Each row of a before or after table is a point. One or more steps were done to the points. Then noise was added and the rows were shuffled. The steps act on columns, c1 being the first. Write out the steps. A step turns or swaps two columns, mirrors them in a line or flattens them onto one, adds a multiple of one to another, or multiplies or shifts one. Angles are multiples of 10 degrees, from the lower column toward the higher: turns from -170 to 170, lines from 10 to 170 but not 90. Use the fewest steps. Two steps may share a column if one is a turn and the other turns, adds or multiplies; they go together, in the order done. Otherwise the lowest column goes first.

Before, 10 rows:
[[ 0.02  0.51]
 [-0.43 -1.16]
 [-0.17 -0.33]
 [ 0.26 -0.06]
 [-0.10  0.24]
 [ 0.49  0.27]
 [-0.37 -0.92]
 [-0.16  0.20]
 [-0.12 -0.19]
 [-0.04 -0.18]]
After, 10 rows:
[[ 0.18 -0.17]
 [-1.16 -0.42]
 [ 0.23 -0.08]
 [-0.20 -0.11]
 [ 0.26  0.46]
 [ 0.52 -0.01]
 [-0.22 -0.04]
 [-0.32 -0.20]
 [ 0.00  0.28]
 [-0.93 -0.37]]
Steps: swap c1 and c2

Before (10 x 6):
[[ 0.01 -0.37  1.31  0.63  0.21  0.01]
 [-0.10  0.12 -0.39 -0.15  0.38 -0.84]
 [ 0.05  0.02  0.95 -0.13  0.01 -0.05]
 [-0.27 -0.16 -0.26 -0.08 -0.32 -0.29]
 [-0.57  0.03 -0.44  0.28 -0.71 -0.23]
 [-0.02  0.16 -0.01  1.23  0.48 -0.16]
 [-0.93 -0.96 -0.14 -0.22  0.28 -0.18]
 [ 0.08 -0.57 -0.06 -0.24  0.12  0.03]
 [-0.02  0.29 -0.35 -0.20  0.17 -0.11]
 [ 0.04  0.01 -0.32  0.11 -0.47 -0.45]]
After, 10 rows:
[[-0.14 -0.45 -0.16 -0.15  0.09 -0.36]
 [ 0.02  0.22  0.00 -0.02  0.55 -0.04]
 [-0.28 -0.27 -0.27 -0.10  0.24 -0.30]
 [ 0.46  0.03  0.59 -0.04 -0.04 -0.09]
 [ 0.00  0.44  0.01  0.13 -0.24  0.27]
 [-0.46 -0.69 -0.53 -0.05  0.13 -0.12]
 [-0.46  0.44 -0.57 -0.09  0.85 -0.23]
 [-0.16  0.12 -0.22 -0.06 -0.31 -0.15]
 [-0.21  0.34 -0.26 -0.28 -0.20 -0.77]
 [ 0.70  0.28  0.80  0.12  0.32  0.21]]
Steps: flatten c1 and c3 onto the line at 50 degrees; turn c2 and c5 by -100 degrees; flatten c4 and c6 onto the line at 70 degrees

Before (11 x 11):
[[ 0.24  0.16 -0.12  0.02  0.11  0.03 -0.72 -0.19 -0.14  0.03  0.51]
 [-0.04 -0.32  0.69 -0.07  0.31 -0.50 -0.39  0.27  0.53 -0.27  0.19]
 [-0.55 -0.15  0.60  0.31 -0.48  0.44 -0.21 -0.22 -0.49 -0.03 -0.36]
 [-0.28 -0.21  0.92  0.12  0.13  0.15 -0.61 -0.46  0.82  0.57  0.08]
 [-0.87  0.19  0.02  0.72 -0.18 -0.40 -0.69 -0.08  0.47  0.31  0.04]
 [ 0.30  0.62  0.38  0.88  0.40 -0.20 -0.45  0.35 -0.67  0.19  0.67]
 [ 0.33 -0.08 -0.06  0.24 -0.25  0.38  0.44 -0.85 -1.03  0.26 -0.75]
 [-0.44 -0.31 -0.47  0.47  0.27 -0.15 -0.15 -0.99 -0.35 -0.21  0.48]
 [ 0.14 -0.22  0.13  0.33 -0.01  0.42  0.12 -0.55  0.65 -0.18  0.09]
 [-0.29  0.52 -0.27  0.72  0.58  0.75  0.10 -0.35 -0.79  0.08 -0.67]
 [ 0.00  0.76  0.43 -0.09  0.40  0.06  0.14 -0.06  0.27  0.14  0.54]]
After, 11 rows:
[[-0.10  0.56 -0.53  0.25  0.46 -0.49  0.09  0.25  0.48 -0.27  0.19]
 [ 0.28 -0.46 -0.61  1.14  0.57 -0.16  0.09  0.32 -0.66  0.13  0.68]
 [-0.53  0.34 -0.60  0.61 -0.30  0.40  0.52 -0.19 -0.49  0.00 -0.31]
 [ 0.33  0.03  0.07  0.54 -0.43  0.40 -0.16 -0.84 -1.04  0.26 -0.74]
 [ 0.06 -0.60 -0.68  0.23  0.26  0.08 -0.38 -0.11  0.28  0.18  0.54]
 [-0.49  0.17  0.53  0.81  0.30 -0.18 -0.06 -0.98 -0.34 -0.18  0.47]
 [-0.82 -0.13 -0.06  1.01  0.34 -0.43  0.68 -0.09  0.47  0.42  0.05]
 [-0.36  0.54 -0.85  0.41  0.45  0.16  0.39 -0.47  0.78  0.57  0.06]
 [-0.26 -0.64  0.12  0.96  0.40  0.71 -0.44 -0.27 -0.78  0.11 -0.69]
 [ 0.27 -0.18  0.06  0.26  0.56  0.05  0.51 -0.16 -0.12  0.05  0.53]
 [ 0.15  0.23 -0.09  0.59 -0.11  0.46 -0.14 -0.55  0.61 -0.19  0.08]]
Steps: turn c2 and c3 by -160 degrees; shift c4 by 0.30; mirror c5 and c7 in the line at 160 degrees

Before, 9 rows:
[[-0.71 -0.51 -0.16  0.45  0.18  0.24  0.48 -0.14 -0.53  0.10  0.10 -0.10
   0.35  0.06]
 [-0.28 -0.30 -0.56  0.36  0.10  0.26 -0.21  0.18 -0.48  0.43  0.89  0.27
   0.04  0.82]
 [ 0.28  0.42  0.18 -0.61 -0.24  0.73 -0.16  0.22 -0.10 -0.37  0.16 -0.03
  -0.26 -0.08]
 [-0.16 -0.19 -0.35 -0.18  0.16  0.11 -0.25  0.16 -0.52  0.99  0.05  0.72
  -0.29  0.32]
 [-0.28 -0.06 -0.30  0.28  0.41  0.72 -0.66  0.22 -0.46  0.27 -0.05  0.54
  -0.05  0.10]
 [-0.16  0.61 -0.57 -0.45 -0.31  0.64 -0.57 -0.11  0.36 -0.29  0.41  0.17
  -0.78  0.22]
 [-0.38 -0.53  0.20  0.32  0.26 -0.44  0.28 -0.10 -0.96 -0.08 -0.48 -0.20
   0.47  0.83]
 [ 0.53  0.89 -0.35 -0.18 -0.11  0.53  0.41 -0.30  0.21 -0.51 -0.57 -0.51
   0.67 -0.28]
 [ 0.54  0.28  0.10  0.24 -0.89 -0.46  0.12 -0.61 -0.32 -0.08 -0.21 -0.12
   0.68 -0.47]]
After:
[[-0.12  0.47  0.26 -0.61  0.41  0.69 -0.20  0.22 -0.19 -0.35  0.14 -0.51
  -0.30 -0.02]
 [-0.14  0.65 -0.59 -0.50  0.48  0.66 -0.64 -0.08 -0.10 -0.32  0.40  0.11
  -0.89  0.30]
 [-0.16 -0.03 -0.32  0.30  0.27  0.76 -0.32  0.24 -0.58  0.24 -0.02 -0.07
  -0.06  0.11]
 [ 0.00  0.33  0.14  0.18 -0.75 -0.48 -0.35 -0.63  0.01 -0.09 -0.21 -0.25
   0.75 -0.46]
 [ 0.11 -0.53  0.16  0.37  0.17 -0.39  0.31 -0.10 -0.01 -0.03 -0.53 -0.79
   0.62  0.84]
 [ 0.02 -0.35 -0.63  0.37 -0.47  0.30 -0.07  0.18 -0.34  0.39  0.85 -0.09
  -0.25  0.84]
 [-0.10 -0.56 -0.18  0.47 -0.19  0.37  0.48 -0.18  0.02  0.11  0.15 -0.21
   0.29  0.03]
 [ 0.01 -0.16 -0.35 -0.20 -1.20  0.15 -0.15  0.08 -0.85  0.97  0.08 -0.38
  -0.24  0.33]
 [-0.03  0.93 -0.29 -0.19  0.53  0.41  0.38 -0.30  0.56 -0.47 -0.61 -0.10
   0.86 -0.28]]
Steps: flatten c1 and c6 onto the line at 100 degrees; add 0.7 times c4 to c9; turn c9 and c12 by 70 degrees; turn c5 and c7 by 30 degrees; add -1.5 times c10 to c5; add -0.3 times c11 to c13

Before, 14 rows:
[[-0.61 -0.19 -0.50  0.77 -0.27 -0.18  0.93 -0.48 -0.56 -0.27  0.54 -0.08
  -0.40 -0.42  0.40 -0.34  0.15 -0.19  0.58 -0.10  0.46 -0.29  0.71 -0.81]
 [ 0.50 -0.59  0.27 -0.46 -0.01 -0.85  0.62 -0.39 -0.04 -0.39  0.26  0.25
  -0.08 -0.03  0.29  0.40  0.22 -0.05 -0.22  0.94  0.30 -0.18  0.27 -0.68]
 [ 0.21  0.60 -0.53  0.70  0.14  0.42  0.77 -0.24  0.34  0.36  0.47  0.03
  -0.52 -0.29 -0.26  0.15 -0.07  0.91 -0.53 -0.37 -0.37  0.12 -0.28 -0.07]
 [-0.01  0.05 -0.32  0.15 -0.55 -0.63  0.31 -0.02 -0.49 -0.65 -0.02  0.31
  -0.39  0.46 -0.35  0.53  0.41 -0.23 -0.24  0.93  0.69 -0.77 -0.34  0.45]
 [-0.52 -0.22  0.33 -0.30  0.58 -0.27  0.04  0.39  0.27 -0.54  0.31  0.29
  -0.30 -0.18 -0.38 -0.04 -0.70  0.08  0.40  0.69  0.24  0.06 -0.51  0.43]
 [ 0.27  0.49  0.06 -0.36  0.04  0.37  0.72  0.62  0.49 -0.24  0.53  0.75
  -0.71 -0.15  0.72  0.17 -0.59 -0.38 -0.51  0.60 -0.27 -0.20 -0.41  0.02]
 [-0.36  0.36  0.36 -0.33  0.07  0.37 -0.34 -0.58  0.05  0.07  0.49  0.41
  -0.63 -0.32  0.04 -0.44 -0.17 -0.03 -0.26  0.96 -0.20 -0.15  0.35  0.07]
 [ 0.54 -0.64 -0.88  0.08 -0.03  0.27 -0.08  0.20 -0.65 -0.74 -0.47  0.75
   0.17 -0.09  0.37  0.45  0.31 -0.18 -0.02  0.01  0.78 -1.09  0.26 -0.40]
 [-0.25 -0.29 -0.24 -0.40 -0.11 -0.36  0.16  0.25 -0.02 -0.41  0.11  0.62
  -0.10 -0.34 -0.03  0.76  0.39  0.00 -0.39  0.36 -0.35 -0.07 -0.03 -0.50]
 [ 0.06  0.23 -1.08  0.81 -0.02 -0.66  0.18  0.09  0.45 -0.13  0.14 -0.35
   0.01  0.69  0.38  0.52  0.31 -0.12 -0.17  0.58  0.35  0.19 -0.45 -0.26]
 [ 0.04  0.23  0.23  0.50  0.02  0.03  0.10 -0.30 -0.75 -0.22 -0.67 -0.30
  -0.27 -0.42  0.63  0.23 -0.45  0.51  0.21  0.78 -0.33 -0.62 -0.38  0.21]
 [ 0.51  0.43 -0.04  0.59  0.44 -0.76 -0.46  0.55  0.37  0.45 -0.13  0.53
  -0.32  0.17 -0.68 -0.45  0.19  0.59 -0.69 -0.39  0.20  0.19 -0.41 -0.69]
 [-0.68  0.46 -0.51  0.47  0.70  0.53  0.37 -0.31 -0.48 -0.84  0.49 -0.35
  -0.21  0.47 -0.09  0.72  0.45 -0.14  0.30  0.19  0.23  0.34 -0.26  0.45]
 [ 0.03  0.05 -0.20  0.11 -0.19 -0.80  0.51 -0.08 -0.05 -0.22 -0.43 -0.31
  -0.07  0.49  0.34 -0.34 -0.54  0.69 -0.05 -0.10  0.26 -0.56  0.67  0.49]]
After, 14 rows:
[[-0.29 -0.14 -0.19  0.27 -0.30 -0.42 -0.14  0.25  0.08 -0.87  0.12  0.70
  -0.26 -0.40 -0.06  0.74  0.39  0.03 -0.45  0.36 -0.34 -0.10 -0.04 -0.47]
 [-0.01  1.03 -0.35  0.23 -0.14 -0.56 -0.52  0.00  0.64 -1.26 -0.09  0.34
   0.37  0.52 -0.39  0.53  0.35 -0.25 -0.20  0.93  0.67 -0.83 -0.44  0.45]
 [-0.64 -0.74 -0.40 -0.03  0.74  0.52 -0.62 -0.35  0.32 -1.71  0.56 -0.32
   0.54  0.41 -0.12  0.72  0.46 -0.10  0.33  0.21  0.23  0.35 -0.39  0.50]
 [ 0.06  0.41  0.28  0.05 -0.04 -0.73 -0.53  0.01 -0.20 -0.39 -0.49 -0.29
   0.20  0.50  0.32 -0.40 -0.54  0.59 -0.01 -0.16  0.24 -0.60  0.33  0.48]
 [-0.40  0.28  0.32  0.68  0.38  0.40  0.32 -0.54  0.64  0.25  0.47  0.36
   0.06 -0.36 -0.03 -0.49 -0.16 -0.05 -0.23  0.95 -0.20 -0.17  0.39  0.06]
 [ 0.48 -0.36 -0.21 -0.07  0.65 -0.73  0.68  0.59 -0.20  0.91 -0.16  0.51
   0.67  0.12 -0.78 -0.40  0.17  0.64 -0.71 -0.43  0.22  0.18 -0.25 -0.75]
 [ 0.30  0.44 -0.19  0.77  0.40  0.42 -0.42  0.57 -0.50 -0.53  0.45  0.73
   0.03 -0.10  0.68  0.18 -0.53 -0.36 -0.48  0.64 -0.32 -0.29 -0.20 -0.05]
 [ 0.50 -0.65  0.21  0.29 -0.45 -0.87 -0.62 -0.45  0.31 -0.81  0.21  0.24
  -0.40 -0.06  0.28  0.47  0.30 -0.12 -0.18  0.88  0.31 -0.25  0.39 -0.69]
 [ 0.62 -0.60 -0.16 -0.19 -0.62  0.21 -0.31  0.14  0.68 -1.45 -0.53  0.75
  -0.01 -0.15  0.40  0.45  0.23 -0.10  0.07  0.01  0.77 -1.12 -0.22 -0.31]
 [-0.62  0.34  0.10 -0.05 -0.24 -0.11 -1.08 -0.49 -0.01 -0.50  0.57  0.01
   0.91 -0.47  0.41 -0.20  0.19 -0.11  0.60 -0.12  0.56 -0.40  0.23 -0.85]
 [ 0.08  0.27 -0.68 -0.45  0.22 -0.68  0.10  0.14 -0.11 -0.26  0.11 -0.45
   0.70  0.72  0.40  0.47  0.30 -0.04 -0.12  0.64  0.44  0.13 -0.85 -0.23]
 [ 0.03  0.30 -0.21  0.01  0.24  0.08 -0.49 -0.36  1.00 -0.43 -0.59 -0.25
   0.60 -0.28  0.61  0.22 -0.49  0.53  0.20  0.81 -0.32 -0.64 -0.14  0.22]
 [-0.50 -1.28 -0.23  0.37  0.07 -0.27  0.12  0.42  0.03 -1.09  0.36  0.27
  -0.16 -0.12 -0.31 -0.02 -0.68  0.02  0.35  0.75  0.30  0.00 -0.08  0.54]
 [ 0.17  0.43 -0.33  0.15  0.59  0.44 -0.46 -0.20 -0.93  0.65  0.46  0.03
   0.92 -0.24 -0.21  0.16 -0.09  0.96 -0.53 -0.37 -0.31  0.05 -0.36 -0.05]]
Steps: turn c2 and c5 by 60 degrees; multiply c2 by 2; flatten c3 and c23 onto the line at 50 degrees; turn c4 and c13 by 120 degrees; turn c7 and c9 by -150 degrees; add 0.5 times c20 to c9; multiply c10 by 2
